Each wall is flat, endless, passes through zero and stands at right angles to its row. A trip goes straight from one point to another. Which walls does it cross, in order?

Walls:
(1): [-0.07  0.36  0.24]
(2): [-0.15 -0.03 -0.23]
(3): [ 0.23 -0.38 -0.09]
(4): [-0.29 -0.53  0.22]
(5): [-0.37  0.09  0.02]
(6): [ 0.61  0.15 -0.46]
(7): [ 0.19 -0.41  0.19]
Trips:
[-0.01  0.63  0.12] to [-0.43  0.12 -0.22] -> 6, 2, 4
[0.03 0.09 0.56] to [-0.08 -0.73  0.09] -> 5, 3, 1, 2
[-0.01 -0.22 -0.80] to [-0.13 -0.17  0.26] -> 4, 7, 5, 6, 2, 1

Walls:
(1): [-0.09  0.10 -0.22 -0.11 -0.01  0.53  0.33  0.00  0.24  0.47  0.20]
(2): [-0.41  0.21  0.11 -0.60  0.15  0.18  0.01  0.55  0.10  0.37  0.56]
(3): [ 0.38 -0.38 -0.18 -0.16  0.27 -0.05  0.35  0.49  0.05 -0.10 -0.36]
(4): [ 0.05  0.31  0.49  0.03  0.03  0.03 -0.67 -0.37  0.42  0.42  0.38]
(5): [-0.04  1.20  0.38 -0.20 -0.03  0.16  0.17  0.50  0.09  0.40  0.62]
(6): [ 0.73 -0.40 -0.39 -0.05  0.16 -0.08 -0.01  0.21  0.26  0.18  0.22]
(7): [ 0.20  0.56  0.13 -0.07  0.38  0.03  0.15  0.51  0.71  0.26  0.29]
Trips:
[-0.18  0.21 -0.20  0.13  0.19  0.39 -0.41 -0.63  0.22 -0.33  0.39] to [ 0.32  0.00 -0.27  0.10  0.29 -0.03 -0.61 -0.77  0.00 -0.10  0.16] -> 1, 6
[ 0.13  0.35  0.12  0.28 -0.11  0.02  0.40  0.39 -0.05 -0.15 -0.67] to [ 0.23  0.27  0.23 -0.53 -0.51  0.37  0.35  0.93 -0.13  0.39  0.39] -> 1, 2, 6
[-0.37  0.27 -0.06 -0.43  0.42 -0.10 -0.29  0.34  0.13 -0.16  0.32] to [-0.48 -0.05 -0.31 -0.24 -0.18  0.42 -0.32 -0.46  0.51  0.37 -0.16] -> 1, 5, 7
[ 0.19 -0.26 -0.07 -0.50  0.04 -0.06 -0.34  0.06 -0.09 -0.02 -0.18] to [ 0.50  0.40 -0.07 -0.54 -0.43 -0.27 -0.58 -0.25 -0.21  0.22 -0.21] -> 4, 2, 3, 5
